Each point is reached from the start by the listed moves, each made 0, 1 or 2 times, or once backwards (-1), plus a little noise. Is the number of moves made odd or even? Then give how often each move was made.
(in the rows, 128 means zero)

Moves:
(1): [167 122 132]
(2): [125 174 106]
Start: [118 125 141]
Points:
[154 167 123] -> even (1, 1)
[117 123 141] -> even (0, 0)
[111 218  96] -> even (0, 2)
[196 111 149] -> even (2, 0)

Moves:
(1): [168 143 135 117 118 128 125]
(2): [126 171 132 118 129 125 141]
(3): [121 127 170 148 118 134 128]
(4): [132 131 110 174 132 132 125]
Start: [147 127 132 137 131 142 138]
Points:
[233 249 117 189 118 147 151] -> even (2, 2, 0, 2)
[182  98 177 155 110 151 121] -> odd (1, -1, 1, 0)
[182 144 164 192 116 152 131] -> odd (1, 0, 1, 1)

Moves:
(1): [150 134 133 123 129 136 118 135 131 132]
(2): [123 163 132 116 123 123 124 124 121 115]
(3): [128 129 158 123 127 123 146 126 129 138]
(4): [135 134 138 161 125 129 124 123 119 132]
(5): [124 132 126 127 163 122 129 118 122 146]
(6): [120 135 127 125 132 156 138 135 119 137]
(7): [141 140 118 135 118 126 158 119 138 126]
(8): [120 129 121 140 136 110 125 166 133 128]
Start: [140 138 121 143 111 127 146 135 123 126]
Points:
[167 249 184 177  79 174 143 195  91 125] -> odd (2, 2, 1, 2, -1, 2, 0, 1)
[162 227  96 122  68 164 147 149 116  84] -> odd (1, 2, -1, 0, -1, 1, 1, 0)
[148 122  73 161 118  90 208 203 170 133] -> even (0, -1, 0, -1, 0, 0, 2, 2)
[145 149 112 234 150 166 193 163 104 184] -> even (0, -1, 0, 2, 1, 2, 1, 1)
[141 185 143 150 193  50 138 185 126 156] -> even (1, 1, 1, 0, 2, -1, 0, 2)
[131 172 119 128 109  50 179 192 152 109] -> odd (0, 1, 1, -1, 0, -1, 1, 2)

Moves:
(1): [168 119 113 122 129 121 130 116 124 145 129 136]
(2): [135 156 127 124 123 122 133 132 121 129 127 130]
(3): [138 131 149 131 122 130 130 130 132 130 129 122]
(4): [125 133 124 156 129 132 129 130 141 130 125 121]
(5): [128 124 135 124 175 134 138 109 127 132 130 136]
(6): [132 128 123 130 120 157 141 124 122 131 138 138]
(7): [116 119 126 132 121 112 171 135 122 136 141 134]
(8): [127 123 129 132 135 131 129 151 118 132 134 125]
(9): [135 136 119 108 128 133 119 138 164 135 136 114]
(10): [115 135 127 126 124 129 122 123 119 166 128 120]
(11): [121 126 129 138 134 127 118 121 124 123 155 122]
Start: [139 128 133 127 130 130 137 126 128 118  98 116]
Points:
[ 91 133 155 117 167 121 204 171 179 133 175  85] -> odd (-1, 0, 1, 0, 1, 0, 2, 1, 2, 0, 1)
[236 164 171  76 197  84 172  44  73 193  58 155] -> even (2, 2, 2, -1, 2, -1, 0, -1, -1, 1, -1)
[191  96  67 146  74  80 225 165 113 171  94 139] -> odd (2, 0, -1, 1, -1, 0, 2, 1, 0, 0, -1)
[232  80 140 136 181 179 238  51 139 182 104 163] -> odd (2, -1, 2, 1, 2, 2, 1, -1, 0, 0, -1)
[108 204 109 164 103 106  49 147  99 172 123  64] -> even (0, 2, -1, 1, -1, -1, -1, 1, 0, 2, 2)
[235 113  79 137 148 189 139 155 174 139 196 109] -> even (2, 0, 0, 1, 0, 2, 0, 2, 2, -1, 2)
[ 77 206 101  47  89  97 206 150 157 210 103  98] -> odd (-1, 2, -1, -1, 0, 0, 2, -1, 2, 2, -1)

Moves:
(1): [142 135 136 133 133 135 136 141 123 130 121 137 125 133 141 135]
(2): [126 157 129 126 128 114 136 132 135 134 140 133 121 126 130 120]
(3): [134 119 148 121 134 124 132 125 127 139 131 128 125 127 117 130]
(4): [127 128 126 146 132 132 130 121 124 127 134 125 132 137 130 128]
(5): [118 129 128 121 145 129 131 125 129 125 122 128 134 133 129 132]
(6): [124 131 123 120 131 153 126 123 118 140 124 130 122 122 128 129]
(7): [117 123 121 126 121 135 158 122 127 132 134 126 135 127 132 126]
(8): [123 131 128 134 130 130 129 142 118 126 132 119 131 125 128 130]
(9): [114 127 124 129 128 131 133 140 145 129 128 138 135 140 130 125]
(10): [135 125 104 131 131 121 125 126 130 146 125 120 128 128 126 131]
(11): [134 120 124 126 145 125 124 127 130 123 150 132 125 125 130 132]
(12): [121 130 122 130 125 125 118 134 111 136 125 150 134 132 126 128]
(13): [134 130 130 123 123 128 120 127 128 129 126 126 147 133 134 118]
(14): [128 124 128 119 122 126 130 129 125 127 132 123 119 153 141 130]
Start: [125 121 134 126 121 139 126 136 137 143 122 142 120 118 129 130]
Points:
[ 97 116 111 140 130 182  88 171 132 161  79 123 188 161 136 121] -> odd (0, -1, 0, 1, 1, 1, -1, 2, 2, 1, -1, 0, 2, 0)
[125 120  99  88 123 165 192 161 111 249 159 164 101 124 141 137] -> odd (1, 1, 2, -1, -1, 2, 2, 1, 1, 2, 1, 1, 0, 1)
[ 88  89  74  89 125 188 131 130 144 187  84  89 102 129 115 149] -> even (-1, -1, 0, -1, 1, 2, 0, 1, 1, 2, -1, -1, -1, 1)
[117  42 123 164 151 114 128 155 153 152 197 114 137 167 110 143] -> even (-1, -1, 2, 2, -1, -1, 0, 2, 2, 1, 2, 0, 0, 1)
[ 96  94  82 164 102 183 153 176 101 223  94 177 132 149 123 150] -> even (1, -1, 1, 1, -1, 1, 1, 1, 2, 2, -1, 2, -1, 0)
[ 70 157  88 109 138 173 132 182 125 193 127 162 128 153 145 127] -> odd (0, 1, 0, 0, 1, 2, 0, 2, 2, 1, 0, 1, 0, 1)
[126 122  60 123 139  87  63 156 148 162 118 184 149 182 150 127] -> odd (0, 0, -1, 0, 1, -1, -1, -1, 1, 2, 1, 2, 1, 1)
[134  72 162  88 170 112 199 107 183 148 169 140 132  85 106 139] -> even (0, 0, 2, -1, 1, -1, 2, -1, 0, 0, 2, -1, 0, -1)

Moves:
(1): [147 129 127 119 130 123 129 122 131 130 130 126 126 132 130 120 121 129
 130 124 131 117 134 129 134]
(2): [116 157 129 134 125 124 136 134 123 132 132 129 117 122 128 130 127 130
 129 131 123 121 131 126 121]
(3): [132 131 155 133 127 134 127 124 132 141 125 130 130 119 123 122 130 124
 130 125 125 126 131 126 122]
(4): [134 127 121 148 136 124 122 128 129 130 137 125 143 123 129 125 124 131
 130 127 129 122 132 133 128]
(5): [124 130 129 127 153 123 135 121 138 131 124 125 132 118 129 136 121 129
 132 120 128 134 142 114 137]
(6): [126 135 127 126 136 153 121 128 127 126 130 130 127 128 123 126 127 126
 133 133 135 129 130 122 129]
(7): [124 123 125 130 125 130 142 124 139 130 127 124 126 138 130 125 125 128
 127 121 124 124 128 140 127]
(8): [134 128 132 134 124 130 132 152 125 130 128 125 132 128 121 127 122 126
 117 127 132 132 124 126 126]
(9): [128 124 127 130 126 127 121 137 148 130 123 124 126 129 129 130 123 132
 129 129 128 125 126 123 123]
(10): [126 123 122 126 131 126 119 126 121 159 124 130 132 132 134 124 126 125
 116 126 130 132 124 127 126]
(11): [131 128 129 122 131 126 120 133 132 137 159 131 123 120 135 130 134 122
 124 123 127 136 123 144 130]
(12): [129 127 123 127 125 132 128 132 131 125 126 145 130 124 128 122 126 130
 131 120 121 129 126 126 127]
(13): [124 137 130 123 123 131 127 129 124 123 127 129 149 130 130 129 133 129
 120 127 123 126 129 127 127]
(14): [125 126 132 125 126 120 125 126 129 124 133 133 126 146 126 131 131 128
 126 120 126 129 130 127 123]
(15): [130 133 127 132 128 133 130 131 125 116 127 129 127 135 152 127 142 136
 128 123 132 133 126 125 128]
(16): [136 124 125 131 121 131 132 123 128 132 134 134 125 129 131 148 124 130
 132 134 128 132 128 130 126]
(17): [134 130 125 124 134 128 133 130 130 128 130 134 126 133 118 127 152 129
 132 133 128 127 127 134 129]
(18): [126 118 124 125 130 132 128 133 121 128 132 127 127 127 126 124 132 150
 133 135 116 126 134 132 125]
(19): [125 130 125 123 125 126 131 135 128 131 132 125 132 132 129 128 126 124
 147 133 125 129 129 128 126]
(20): [124 124 130 122 135 117 140 122 129 125 136 132 130 137 133 125 122 125
 122 159 125 132 129 125 129]
(21): [125 131 130 124 126 126 133 128 130 125 130 128 133 129 126 124 125 135
 130 129 141 132 120 125 128]
(22): [134 128 126 138 127 132 119 116 137 129 121 119 129 133 116 128 125 134
 124 126 119 153 132 135 128]
(23): [121 128 123 128 119 128 132 130 131 130 133 130 127 122 133 125 131 126
 128 129 134 125 149 124 121]
(24): [122 131 134 128 132 128 122 134 127 132 119 130 131 130 129 127 125 131
 136 134 131 126 135 146 131]
Start: [126 128 139 138 138 130 139 117 131 117 129 119 123 123 139 133 145 116
 132 127 146 125 127 140 124]
Points:
[108 175 110 145 142 179 193 179 167 172  84 112 112 114 173 135 156 199
 106  92 166 109 187  94  95] -> odd (1, 2, 0, -1, 2, 1, 2, 2, 2, 2, -1, 0, 1, -1, 2, 1, 1, 2, -1, -1, 1, 0, 2, 0)
[139  86  76 131 167 112 126  99 140 155 249 131 102 180 133 141 166 145
 129 188 110 204 154 170 104] -> even (0, 0, -1, 1, 0, 1, 0, 0, 0, 1, 2, 0, -1, 2, 0, 1, 1, 2, 1, 2, 0, 2, 1, -1)
[ 95 183 131 118 101 162 157 210 116  83 210 162 135 123 106 115 143 169
 106 127 123 117 107 201  98] -> odd (0, 2, -1, 0, -1, 1, 1, 2, 0, -1, 2, 2, 2, 1, -1, 0, 0, 2, -1, 0, 2, 0, 0, 1)
[ 90  77 104  64  85 120 126 141 129 121 177 146 154 181 161 144 125 112
 111 208 142 114 147  83  81] -> even (0, -1, -1, -1, -1, 1, -1, 0, 2, 1, 0, 0, 2, 2, -1, 1, -1, 1, 1, 2, 0, -1, 2, -1)
[168 126 155 178 163  78 151 125 189 208 106 114 208 131 106 174 130 113
  78 113 177 110 167 106 110] -> odd (1, 0, 1, 2, 2, -1, 0, 2, 2, 2, -1, -1, 2, 1, -1, 2, 2, -1, -1, 0, 1, 0, 1, 0)

Moves:
(1): [165 134 114 136 139 128 122 132 118 121 126 125 115 137 133 119 130 131
 138 132 128 138 128 117 116 124]
(2): [133 137 131 134 135 131 132 115 135 134 132 130 132 120 129 124 136 121
 124 129 124 128 122 129 131 121]
(3): [128 125 141 118 136 135 135 126 131 134 128 121 124 132 128 126 127 134
 115 137 138 129 120 111 120 132]
(4): [125 119 135 134 133 120 137 128 125 118 119 122 136 126 135 125 117 119
 127 118 127 118 133 131 132 122]
(5): [130 142 125 127 136 139 124 142 147 133 126 128 126 130 134 127 124 120
 136 128 135 121 127 134 123 122]
(6): [136 134 128 121 132 148 133 137 117 137 135 124 122 122 138 115 133 130
 129 123 122 129 123 137 119 126]
(7): [116 140 118 124 121 118 147 138 122 131 125 130 129 127 121 123 125 130
 132 135 124 135 126 123 129 131]
(8): [122 130 135 126 122 124 120 143 133 123 124 129 132 125 136 128 138 127
 129 115 125 130 127 118 129 136]
(9): [134 119 125 131 121 130 140 124 136 124 129 136 115 128 125 122 132 135
 130 118 126 118 117 122 130 132]
(10): [130 126 120 139 128 122 137 126 125 142 126 140 121 129 137 134 132 134
 125 122 134 133 135 112 132 120]
(11): [135 135 129 131 140 117 137 125 124 123 144 134 122 131 134 131 122 131
 133 130 131 124 125 128 138 129]
(12): [134 123 137 138 140 127 129 132 124 131 116 156 128 142 128 123 139 120
 131 126 121 132 115 131 128 136]
(13): [119 116 108 130 142 124 129 132 128 134 134 126 149 125 141 125 125 132
 131 123 110 118 133 125 125 131]
(14): [131 141 124 122 130 136 127 126 139 118 137 136 140 142 122 119 114 127
 121 122 141 129 112 110 120 111]
(15): [114 116 115 138 127 120 118 128 114 124 127 125 124 126 158 120 120 127
 149 129 128 120 119 133 119 125]
(16): [135 141 142 134 108 131 138 130 133 133 125 135 131 151 132 133 132 110
 141 128 125 125 133 135 125 132]
(17): [121 127 122 121 123 134 129 125 130 132 130 132 123 121 123 135 146 123
 137 119 134 137 142 132 102 115]
(18): [124 124 140 134 127 133 134 137 126 117 121 127 140 126 133 133 136 140
 122 130 128 130 125 129 125 136]
(19): [128 138 132 132 122 126 126 131 117 133 139 134 132 128 124 116 127 145
 161 137 142 131 133 122 138 129]
(20): [126 138 119 124 129 136 128 143 124 128 127 144 126 133 136 101 136 126
 113 139 131 121 138 131 133 129]
(21): [136 124 125 123 126 122 131 126 131 131 124 136 137 124 131 130 131 129
 121 126 135 125 126 126 134 132]
(22): [131 123 129 132 120 134 125 124 132 123 134 131 126 116 124 134 126 116
 128 131 129 150 135 121 122 132]
(23): [130 134 131 120 134 132 123 121 127 118 122 142 120 127 129 130 126 136
 129 120 133 125 135 124 122 136]
(24): [134 131 140 128 116 113 128 136 142 132 122 116 131 152 136 118 108 137
 127 122 144 130 137 144 106 128]
Start: [132 136 113 128 133 116 116 126 119 123 138 145 142 123 131 121 122 130
 113 137 114 145 136 115 139 134]
Points:
[175 121  65 113 202 142 184 127  71  45 160 130 153 108 151  96  98 221
 184 104 103  95 115  54  87 127] -> even (2, -1, 1, 2, 0, 1, 1, -1, 2, -1, 1, -1, 2, 1, 0, 0, 1, 2, 1, -1, 0, -1, 2, -1)
[166  87 142 204 128 131 172 156  62 121 140 228 113  99 155  87 209 137
 183  92 107 214 122   7 135 142] -> odd (1, 0, 1, 2, -1, 1, 0, 2, 2, 2, 0, 2, 0, 0, 0, 0, 1, 1, 2, 0, -1, 2, -1, -1)
[236 128 180 130 243 177 135  94 127  61  95 231  79  97 121 134 238 133
  49  95 125 175  95  46  72 141] -> even (2, 2, 2, 1, 0, 0, -1, 1, 1, 0, 1, 2, -1, 0, -1, -1, 2, 2, -1, 0, 0, 0, 2, -1)
[ 74 138 105 113 160  67 199 144 127 190 109 109 171  72 177 145 112  94
  30 144 106  98 128  66 223 123] -> odd (-1, 1, 2, 2, 1, 0, 2, 1, -1, 2, 0, -1, 0, -1, 0, 0, -1, -1, -1, 0, 2, -1, -1, -1)
[159 169 194 129  77 117  90 107 205 116 128  87 210 182 147 150  85  88
  67  77 101 172 162 105  84 143] -> even (0, 2, 0, 0, -1, 0, -1, 2, -1, 0, -1, -1, 1, 1, -1, 2, -1, 0, -1, -1, -1, 1, 1, 2)
[215 201 134 133 134 118 196 194  87 194 163 182  76 188 204  90 148 179
 174 153 137 125 111  63 166 179] -> even (1, -1, 2, -1, 1, 2, 1, 1, 1, 2, 2, 0, 0, -1, 0, 2, -1, 0, 1, 0, 1, -1, 0, 0)
[176 197  52 132 187 118 121 231 128  60 146 137 125 173 170  46  83 120
 109 147 133 142 147 149  76  86] -> odd (2, -1, -1, 1, 2, 0, 1, 0, 0, -1, 2, 0, 0, 1, 0, -1, 1, 1, -1, 2, -1, 0, -1, 1)

Moves:
(1): [125 124 121 121 129 131 134 121 127 123 125 127 125 138 134 128 125 122
 120 126 132 127 122 128]
(2): [129 122 122 126 137 142 125 129 132 131 144 135 122 130 124 129 120 128
 112 136 124 125 129 123]
(3): [134 134 124 130 137 127 132 127 131 131 135 125 132 132 137 130 129 134
 126 126 130 115 137 124]
(4): [123 117 124 141 126 123 128 139 132 138 126 129 131 123 127 125 129 135
 124 125 133 124 133 126]
(5): [126 118 126 123 133 134 124 129 132 130 128 124 130 115 131 123 133 118
 127 133 119 132 131 116]
(6): [128 137 134 135 133 126 129 124 128 125 129 135 124 118 125 122 127 136
 139 120 126 134 132 132]
(7): [131 131 129 128 127 120 135 128 115 122 125 127 122 125 130 125 142 123
 125 138 118 127 118 122]
(8): [127 128 129 129 134 124 122 130 129 120 115 125 135 132 137 141 134 129
 126 130 135 140 138 123]
(9): [129 133 132 128 128 141 121 122 142 137 115 135 142 139 146 115 107 118
 126 147 146 131 142 132]
(10): [119 132 119 131 126 148 132 127 121 121 135 118 130 124 132 115 140 123
 124 139 119 128 124 128]
(11): [130 133 129 124 132 125 135 127 133 124 119 130 137 139 128 129 124 128
 122 130 134 141 129 132]
(12): [131 129 128 124 141 131 123 129 132 119 127 122 127 130 132 128 137 120
 135 135 130 129 133 123]
(13): [120 139 128 132 126 134 139 120 124 128 117 124 125 134 121 127 120 125
 128 136 127 143 129 135]
(14): [113 134 128 130 133 134 116 119 134 132 137 141 135 125 107 128 121 109
 115 128 127 132 147 105]
(15): [125 133 121 141 129 131 123 131 140 128 134 136 122 118 133 127 136 130
 140 120 120 131 136 127]
(16): [130 132 131 135 130 130 130 136 128 126 120 130 142 121 140 133 123 115
 143 132 123 117 115 123]
(17): [138 123 130 127 138 110 120 124 130 130 135 133 146 124 136 139 128 119
 134 131 137 116 124 129]
(18): [115 116 147 131 136 112 125 136 127 134 117 128 138 140 126 127 154 139
 127 138 132 126 144 111]
(19): [127 126 134 141 126 131 130 136 134 124 118 130 131 121 137 128 126 119
 136 123 131 139 136 137]
(20): [117 122 121 120 119 135 137 141 129 126 117 132 127 115 130 133 136 126
 131 126 130 137 130 137]
(21): [112 118 128 123 117 123 138 135 129 117 128 127 129 132 123 140 131 120
 122 124 132 151 124 111]
(22): [152 111 111 116 132 134 125 129 123 119 131 127 127 136 137 132 127 124
 130 127 132 131 130 134]
(23): [133 130 131 131 132 144 125 127 128 133 127 129 129 122 135 126 142 117
 131 131 128 126 121 125]
(24): [127 146 127 131 136 134 124 124 122 135 134 133 124 134 128 119 122 125
 132 123 126 128 134 134]
Start: [120 125 119 132 124 134 136 126 132 119 122 129 135 131 137 130 126 126
 136 122 123 146 141 122]
Points:
[249 115 105  77 179  84 145  88  89  55  87  91 163 114 178 172 120  66
 215 158 103 135  44 150] -> odd (0, -1, -1, -1, 2, 1, 1, 0, -1, -1, 1, 2, 2, -1, -1, 2, 2, -1, -1, -1, -1, 2, 0, -1)
[120 145 119 145 197 219 150 161 141 108  92 110 173 102 242  90 201  85
 102 203 121 168 162  92] -> odd (0, 2, 2, 1, 2, 1, 2, 2, 1, 2, 2, 1, -1, -1, -1, 0, 0, 0, 1, 1, 0, -1, 2, 1)
[147  90 103  86 120  91 207 109 128 112  53 116 204 214 203 143  45  57
  87 201 165 168  81  85] -> odd (2, 0, 1, 1, 2, -1, 2, -1, 2, -1, 2, -1, 2, -1, -1, 2, 1, 0, -1, -1, 2, 1, -1, 0)
[107 110 129 162 198  94 114 157 179 105  66 114 230 113 195 131 222  85
 131 196 145 171 237  24] -> odd (-1, -1, 2, 2, 2, 0, 2, 2, 1, 1, 2, 2, 0, 1, 1, 0, 1, 1, 0, 0, 0, 0, 0, -1)
[ 88  69 141 137 149 139 134 152 148 114 110 154 185 115 147 147 147  33
 128 224  83 160 169  21] -> even (-1, 2, 0, -1, 2, -1, 2, -1, 1, 0, -1, 0, 2, 1, 1, 2, 1, 2, 1, 0, 1, 1, -1, -1)

Moves:
(1): [144 134 143 139 131 121 111 121 131 123 130 115 123 125 128 125 133 133
 136 124 126 122 123 126]
(2): [122 134 126 134 132 134 113 139 123 128 115 120 131 126 143 139 119 136
 128 124 121 127 129 136]
(3): [124 124 136 122 132 121 128 130 131 128 130 136 121 132 125 139 131 121
 123 130 129 134 131 140]
(4): [115 134 131 149 127 121 131 131 118 127 136 119 132 124 135 122 140 129
 132 127 140 122 133 131]
(5): [128 139 139 124 133 122 126 140 126 137 138 128 127 127 133 107 129 123
 135 128 124 129 129 117]
(6): [120 131 130 121 127 137 125 119 122 128 126 128 118 138 125 132 129 133
 130 130 134 136 124 130]
(7): [136 135 129 133 123 130 133 124 133 132 122 137 124 127 118 111 121 132
 119 145 135 127 124 136]
(8): [131 119 125 124 134 133 122 140 129 143 125 120 125 132 116 129 119 117
 135 133 129 134 127 130]
(9): [125 128 124 131 138 133 143 125 144 137 117 140 120 134 130 137 118 129
 131 116 129 125 128 125]
(10): [128 119 119 124 130 116 123 120 124 140 122 135 125 140 135 125 129 123
 124 128 130 128 139 126]
(11): [140 141 128 136 109 131 142 123 119 138 140 126 129 126 134 128 117 122
 139 125 118 126 131 134]
(12): [126 135 128 135 126 137 121 131 123 123 131 133 117 136 120 125 128 120
 120 121 122 117 137 132]
(13): [127 125 131 124 133 140 120 125 135 131 142 134 147 133 131 134 132 124
 119 120 140 125 127 136]
(14): [137 121 130 134 126 122 134 129 123 126 133 134 135 146 132 129 122 124
 119 138 121 133 120 126]
(15): [128 109 126 129 132 131 131 129 131 137 133 137 123 126 142 133 129 135
 117 134 121 108 121 115]
(16): [145 138 123 131 141 130 132 127 123 129 128 128 123 118 126 135 143 123
 121 132 130 138 124 127]
(17): [128 132 128 128 117 136 135 142 128 127 123 129 130 132 134 121 143 128
 130 133 131 124 128 138]
(18): [128 134 135 126 113 122 119 143 131 135 122 143 131 141 116 137 137 151
 121 131 137 131 132 120]
(19): [125 129 142 126 133 128 132 127 118 117 113 142 139 122 133 135 128 131
 145 130 140 131 133 127]
(20): [130 134 113 131 130 130 118 128 141 132 142 127 131 134 130 124 126 128
 137 157 132 118 131 128]
(21): [132 134 130 122 122 131 124 132 133 127 128 129 127 128 131 123 119 119
 123 133 143 129 134 120]
(22): [124 120 121 129 129 133 116 131 130 122 134 136 118 125 127 125 125 127
 133 129 136 133 117 139]
(23): [139 121 131 130 126 143 141 128 132 122 134 128 119 124 129 125 124 140
 130 127 126 142 148 123]
(24): [135 119 120 127 144 124 131 130 121 124 127 126 126 135 131 132 112 141
 132 117 136 113 123 137]
Start: [126 133 134 130 121 124 119 113 123 127 130 123 134 152 136 123 114 118
 152 128 137 128 116 124]
Points:
[132  71  95  91 107 150 120 165 158 164  77 206 128 244  94 152 111 157
  76 122 181 137  91 165] -> even (-1, 0, 0, -1, -1, 0, 1, 1, 1, 1, -1, 0, 1, 1, 0, 0, 2, 2, -1, -1, 0, 1, 0, 1)
[110  56 145 118 140 110  88 132  95 155 147 137 119 211 136 198 178 118
  47 118 136 118 122 119] -> even (0, 0, 2, 1, -1, 1, -1, 1, -1, 1, -1, 1, 1, 1, 2, 1, 0, 1, -1, -1, 0, -1, 0, 0)
[245 130  97 166 105 156 192 100  96 148 158  69 119 194 115  92  63 101
 189 158 140 155  81 186] -> even (1, -1, -1, 0, -1, 1, 1, 2, 0, 0, 2, -1, 0, 2, -1, 1, 2, -1, -1, 0, 0, 0, 1, 2)
[110 236 194 213 124 143  69 127 133 100 107 191 131 176 109  98 211 170
 182 134 220 116 129 127] -> even (2, 0, -1, 2, 1, 1, 1, -1, 2, 0, -1, 2, 1, 0, -1, 1, 1, 2, 2, 1, -1, 1, 0, -1)
[143 146 249 138  85 139 167 130 116  87  74 193 132 167 131 130 157 234
 127 173 218 171 138  97] -> odd (1, 0, 1, 1, 0, 2, 2, -1, 0, -1, -1, -1, 0, 1, 1, 0, 1, 2, 2, -1, 1, -1, 2, 0)
